Each row is a point. Two turns around zero, p and q, are shown by what they do to some points. Write where each new point lands after one turn and then the other. Backwards means that the second turn is done in reverse. Each puzzle has new turns, and all numbers are rounded.

Turn p:
25 31 -> 39  6
38 13 ->  37 -16
-12 -20 -> -22  -7
-50 -23 -> -53  16
Turn q:
13 -1 ->  1 13
 27 -33 -> 34 26
 34 -25 -> 26 33
-49  22 -> -23 -48
-24  37 -> -38 -23
Where do these land?
p, then q:  5 -5 -> 7 0
p, then q: -23   0 -> -16 -17
p, then q: 54 33 -> 13 62
p, then q: -28 -50 ->  17 -55
p, then q: -7 23 -> -22  11

Turn p:
39 35 16 ->  6 54 -9
  2 -32   4 ->   8 -15  28
-50   9  27 -> -55 -16  -2
 -5 -56 -41 ->  40 -54  18
 15   9 -30 ->  27   1 -21
-1 36 24 -> -27  31 -14
Turn q:
-47  25  10 ->  16  24 -46
-48  12  -4 ->  -1  30 -40
 56 -30 -26 -> -33 -32  51
 4 22  4 ->  11 -15 -13
 34 -28  16 ->  7 -7 46
Where do these land?
q, then p: -8  3 28 -> 16 24 -3
q, then p: -21 -35 -22 -> -37   0 -27
q, then p backwards:  17  63 -21 -> -46   1 -51
p, then q:  2 26 29 ->   6   2 -38
q, then p:   9 -57 -14 -> -58  13   2

Turn p:
 70 -33 -38 -32 ->  48  -9 -38 -68
-52   7  29  -1 -> -23  28  34  34
-16  16 -29   9 ->   3   3 -25  28
-17  36  19   4 ->   0 -12  24  35
 15 -25  18  21 -> -27 -10   4 -27
Turn q:
 31 -42  -4  33 ->  23  44 -18  32
 -5 -13 -15  42 -> -20  27 -26  20
-46  26 -16 -50 -> -17 -39   1 -61
 36  36   1 -22 ->  2  0 55 -6
 19  18  -2 -35 ->  13  -6  35 -22
-34 -24  36  31 ->  -1 -25 -46  35
Where do these land?
p, then q: -20 -15 -54   7 -> -43  31  10 -26
p, then q backwards:  29 -42  22  43 -> -48  38 -30 -16
p, then q: -22 -14  23  -8 -> -12 -31   8   9
q, then p backwards:   8  88  18 -14 ->  5 15 85 30
p, then q: -16  43  16 -11 ->  3  6 -5 49
p, then q:  28 -33 -10 -15 ->  17  -2  24 -36
q, then p:  -7 -27 -14  -2 ->  25  -6 -17   5

Turn p:
 -1 -26   7 -19 -33 -18  21 -18 -> -26  -7  -3 -12  -3 -29   0 -39
-59   3  19  -4   6  -6  -7 -24 -> -36  16 -29  23  11  27  24 -14
 25  26 -17 -19 -10   9 -49  18 ->  40  25  18 -30  24  22 -19   0
-14  29 -17  19 -31 -18 -10 -15 ->   9  51 -12   2  -6 -14  11  -9
 35  30 -45  -4  58  14  -8   7 ->  50  -9   6  23  36  -3 -30  50
 45  -5  19  15 -25  18 -10 -19 ->  12   3  57  -2 -14 -10   6 -18
 32 -50   7  44  11 -46  28  59 ->  28 -55 -24 -10 -83 -16 -20   2
 -8  11  10  -4 -26  28  23   2 -> -31  11  17 -20   0 -11  13  15
 40  41  10 -19  15   4 -10   4 ->  11  15  34   4  12  11 -45  16
-97 -58   7 -11  34  15  21 -15 -> -58 -48 -64  22  24  24  60  -4
Turn q:
-46 -11 -14 -10 -13   5  41  28 -> -42 -13  49  12  17   8 -17   5
 56  33 -21  17  24  34 -14 -11 ->  49  17 -30  26 -32  11   9  39
-13 -39 -17 -16 -18 -50  10  19 -> -37 -18  35 -24  -3 -33  26 -16
  2  23  -7 -30   9  -2 -20 -44 -> -15   2 -54   8 -19 -13 -15  -2
-10 -27   3 -27  16  20 -38  21 -> -24  10  -9 -39 -12  39  12   6
 51  25   6  49  71  40 -25 -62 ->  78  32 -74  -3   6  -6 -18  62
 9 10 39 -1 -5 -2 44 23 ->   3  22  23  34  38   5  16 -18
-36   9   2  12 -30 -42  -9  25 ->  -7  -5  40 -15 -12 -16 -20 -46
-14 -22   9   5 -54  -4  11   1 ->  -5 -46  20   2  16   5   6 -31
Where do these land?
p, then q backwards: -11  -8  54 -11  -8  -7  -5   7 -> -28   4  -3 -32 -21  11 -20  24
p, then q:  31   7 -56  14 -10  26 -23  38 ->  -7  37  -3  25 -18   2  69  -4
p, then q: -15 -10  43   3  27 -16 -29 -30 ->  36 -30 -13  -1  25  17 -33  25
p, then q backwards:  11 -20  60  -7   6   5   2  15 -> -33  -3 -24 -16 -37  17 -15  26
p, then q: -33 -10 -72  41  -9  21   6  19 -> -21  14  48  45 -19 -35  43  24
p, then q: -10  71 -33 -53 -22   1   1  -4 -> -14  75 -15  -2 -49  -1 -34   0
p, then q:  19 -32 -71 -25  10  44   7  27 -> -38  40   8 -22   2 -19  72  28
q, then p:   4  20  18  26  29 -16  32 -12 ->  30  14  -3  28 -17  14 -35  10
p, then q backwards:   6 -27  31  24 -16   5   2 -39 ->  14   7  -6 -21 -40 -27  12  31
q, then p:  -4  10  25 -13  -6 -64   9 -20 ->  -1  23 -31  50   7 -18 -16 -30

Turn p:
-21   9  18   4  -3 -36  38 -20   5 ->  -7  21   9  -7  10  -3   1 -49  30
-27  17  11   9  -3  20 -13  30 -35 -> -11  16 -11  28   7  -3 -46  12 -20
  5 -13  10 -74  -8  16  19  15  37 ->   6 -49 -36 -30  46 -25  18 -14 -12
-23   3  17  13  29 -32  -7 -31  29 ->  11  23  44 -31   2   9   5 -33  -6
 34  15  21  12  -1  -1 -21  17 -26 ->  -1  22  -4  -1 -14 -27 -15  41   9
 -2  11 -20  15 -16  27   3  -1  19 -> -9 -1 -3 15 17 31 17 16 -3
 41  -3 -68 -43   0   9  -5  26  18 ->  48 -40 -38  21  -1  -6  51  24 -15
-15 -11 -11  20   1   7 -12 -97 -19 -> -59   7  46   2 -50  17  35 -28 -19
  6  -9   4  23  12  23  13  35 -24 ->   4 -15   5  27   3  -1 -36  26  17
  2 -19  17  22 -10 -32 -15  25  -6 ->  18  16 -11 -22 -22   8 -32   6  18
Turn q:
  3  -4  -8  17 -19  14 -12 -46 -30 ->  34 -29 -26  12  -2 -12  24   1 -24
 34  -8  -3 -13  43  30  21 -24  -7 -> -15 -14 -10 -24  24 -19  26  50   4
-10 -24 -38  39 -25  14   5  -9  -2 ->  11  -6   4  37 -10  27  41  -1 -22
-64 -30  -2  21 -34  10  19  -3 -23 ->  45  21  -1  33  31  41   6 -19 -32
 16  15  52  -6 -19 -41   6  16  35 -> -37   8 -16 -25  -1  -1 -27 -57  22
-18 -29  -7 -17 -37  23  -3   8  -8 ->  13 -24  12  33  25  26 -14  -3  -9
  9   6 -22 -35  38  -8   0 -21  13 -> -23   0  -8 -20 -13 -12 -18  46 -15
 16  64  23 -23  23 -10  -1  33  34 -> -22   9  27 -62 -26  -9 -31  -9  37
 22  17  21  -1  46 -10 -35  15  21 -> -16  15 -11 -16 -27 -25 -15  15  51
 -8  -5 -16  17 -15 -23  -1  30 -34 ->  11  20  29  32  -2 -18   5 -23 -13
Where do these land?
q, then p:  26 -17  11  11 -11  -6 -27  72  -5 ->  -9  33  41 -49  20  36   1 -11  13
p, then q:  14  18  34 -11 -22  14  16  -2 -19 ->   0  39   3   2 -27  14 -23   4 -12
p, then q backwards: -29 -14 -17  18 -21  20  -1  -8  -8 -> -10 -20 -13  -5 -23  -6   0   0  36
p, then q backwards:  22  -6 -19 -22 -17   2 -20  -8 -17 ->  17   1 -19  16   9 -10 -12 -35   4
q, then p: -63 -15 -11 -10  86   2 -20   4  14 ->  42  42 -37  25  50  -3  -2  63 -20
q, then p backwards:  26  28  -8 -23 -23 -22 -16 -13  15 ->  -9 -44  14 -21   3   4  -9 -15 -27
p, then q backwards:  30 -21  19  17  19 -18  46 -10 -14 ->  33  20  18   4   5  16 -34  43   0
p, then q:  25  -6  -1  20  21  18  11 -13  18 -> -16  13  -4  -7  30  15  -3 -11  27
p, then q: -11  -7  16  23 -18  -9 -22 -15  -7 ->  27 -19  12  -9  -5  13 -24  -6  -1
p, then q backwards:  24  12  -9  17 -12 -18  83   2  -8 ->  27 -32  44  36   2  22 -34  43   2
p, then q backwards:  20  39 -17  -4   8  -5 -22   2  -4 -> -11 -10 -21  22  27  -6   4  -8 -29
q, then p backwards: -83 -11   3 -37 -11  22 -28 -11  35 -> -40 -28 -17  54 -14   2 -25  69   7

Turn p:
  7  23  -8  13 -16 -10   0 -25   6  24  -1 -11 ->  -2  -8  23  19  -4 -10  12  30  -4  16  -9   9
-15   6 -34 -14  10 -19 -32  -7 -14  -7  12  15 -> -20  16  -8 -10   5  18 -16  -7  -1  28 -27  28
-22  21  19  11  42  -6   5  21 -16   5  27  23 ->  -7 -26  -4 -31 -23  14 -20 -17  20  34  11 -19
 -2 -15  45 -11 -30   5  15  10 -10 -24 -45   0 ->  32  13  14  16   7   4  22 -28  33 -45  14  -8
 -9  13  -4   8  47 -31  14  -4  17 -20  34  17 -> -37 -29 -32 -28 -11  -2  -1   1  22  23 -20 -17
  3  12 -35   5  -8  10   8  -2   5  16   4  13 -> -12   5  -4  13 -18  11   9  12 -28  16   1   6
-15  -7 -21   9  -9  -9   6  13  13   5   1 -22 ->  11   9 -17  15  -6   1 -14  22  -6  -1 -14 -11
 17 -11  32  -2 -24  13  14  10  12 -17  -9  17 ->  20 -12  -6   1  10   5  34 -16   4 -28  19  -5
 16   4  -8 -27  -7  -3  -8   7   5  17   4 -19 ->  -4 -11  11   8  10  10 -19  15 -17 -18  -5  14
 31 -33  41  17 -15  -1  -2  20 -28 -19 -26  13 ->  41   8  21 -26   9  -5  27 -40   2 -32  -3 -17
 13 -28  35  -2   3  16  18   3  13   4 -51   1 ->   9  21  18 -10  -1  -6  22   2  15 -50  30 -21
 -4   3 -20  -9  12  12  11 -18 -18   0  18 -18 -> -20  -2  -3  13 -12 -24 -23  -8 -12   8  -1  10
-18 -10 -20  -4  -9   4 -24 -22   8  19  27  -8 ->   3   7 -14   0   7 -13 -17  26 -11  22   1  34
 -1  21 -20   7   6  21 -25  -6   7  -4   5 -21 -> -15   8   3  17  27  -5 -15   8 -16  25   5  -6
Turn q:
-19  -8  12 -97  10 -10   4 -12 -11   8  -5  27 ->  16  26  24  13 -15 -26  19  25  69 -13  29 -44
 10  -7  16 -33  17  10   0  18  36   9   9 -24 ->  -6  -9 -15  16  -1  31   4 -18  40 -19  19  -3
 -2  -8  18  -2   0 -42   7   8 -11  13   2 -23 ->  -1 -13  -1  -6  14  -9   0   9  33  -7 -32  17
  4 -11 -24  13  16  14   4  21  -9  10   7  -1 ->  -8  -6   3 -17  -9  33  -3  15 -14  -1  -4  -6
  8  42  14  21 -23   6   5  -2  -3  -1  -9  38 ->  -9  -1  -1 -11  19 -35 -27 -19 -26  21  12 -21
 -8  22   1 -12   7  11   9 -10  -8  -9   1  -9 ->   3  16   1 -20  -3  -8   8 -12   5  -6  15   3
 19  -5  18   2  -6 -12  -1  20   5 -20   0  -7 ->  -8 -25   5   7  17   2   1  -4  12  13   7  18
 12   4  -1  -1  12 -23 -26   9  -7  -5   1 -20 ->  19 -27   5  -7  13   5  20  -4   7  -8 -12   7
-35  19  13  24   7  11   7  21   2 -26 -12  46 ->  -3  29 -10  -8  46  -3  -9  14 -24  34  24 -14
 -5  -6 -55   7  -1   9 -16 -71  -5  12 -10  -8 ->  26  27  13  13 -47 -15  16  -2 -48 -40 -21   1
  8 -15 -12  20  -9   0  11 -20  -7 -11  -9 -11 ->  -5   2   9   5 -13  -7  -4   6 -21  -5  -7  29
 11   1   5  22 -13  15   2  14  27 -10  40  -9 -> -21  -5  -8   9  -1  29  -2 -38  -6  27  -6   9
  0  -9  11   2   9  18 -18 -12  -9   4   4  -7 ->  26  -1 -11   0 -17   7  -3  -1   0   5   4   5
  1 -10  -2  21  18 -15   8  14  -8  15 -10  18 ->   1  -4   6  -7  19  10 -23  25  -8  -2 -15  -6
 -4 -10 -14  13 -44   7   5   4   7  13  -8  -9 -> -33  -8 -21  13 -19 -13   3   5 -17   3 -14   2
Where do these land?
q, then p backwards:  21 -17 -10  14  -2  -7  28 -30  20  21 -24  -6 ->   7 -10 -21 -42  -2  -3  19  -1 -13  10  -7 -35
q, then p:  27  -4   4  24   3  20  24  16  16 -31  24  28 ->  15  -3  17 -22  -2 -15 -19   3   6  36  42  22
p, then q:  19 -29   6 -22  11 -19   6 -12  -4   9   8   7 ->  -3   8  20  19  10 -18  19  17  11  11  20  -7
q, then p backwards: -25   8 -19  -6 -30  14 -23  15 -25  19  19  -3 ->   4  -4 -16  44  17 -17  23   2  11  -6  12  26
q, then p:  24   0 -10  21   4   5 -27 -21 -19   3 -39 -21 ->  13   6  -4 -20  -1   0  16 -43 -17 -20 -32  15
q, then p: -22  16  22  22   9  10 -17  10 -10   3  22  -4 -> -32   7  20   2  -8   4  -7  14 -27  -9   6  17
p, then q: -16  -4   4  -4  14 -23  28  29 -17  -1   9   7 ->  -8 -12 -12  30 -28 -16  21  -5 -13  -6   9   6
p, then q backwards:   6  28 -11 -15   3  13 -20  22  -1  12  27 -26 ->  29 -11   9  37   5   3   1  17  12   1  -9  28
q, then p:  -3  27 -11   2 -14   1 -18 -30 -16 -12 -11 -11 ->  -6 -16  12   3 -19  -6  14 -15   8 -14 -34  17
p, then q:  -7   0  -9 -24   3  31  28 -21 -10   3  -7   3 ->  -3  23   4   2   7 -14   9 -13 -14  34 -26  -1
q, then p backwards:  13  26  27  -8  15 -22 -12  15  27  -1 -20  17 ->   6   8  36  -6  -2  19 -16  10  11 -30   5 -30
q, then p backwards: -15 -31  14   9 -36   1   4  28  20 -10  17 -12 -> -23  36 -30  -8  -4  -8   1 -23  17 -20  16  16
q, then p: -22 -20  -7 -13  18 -22  -2 -21  19 -15 -24  21 ->  -2 -24   7  -6   4   4   8 -14   2  17  -9 -51
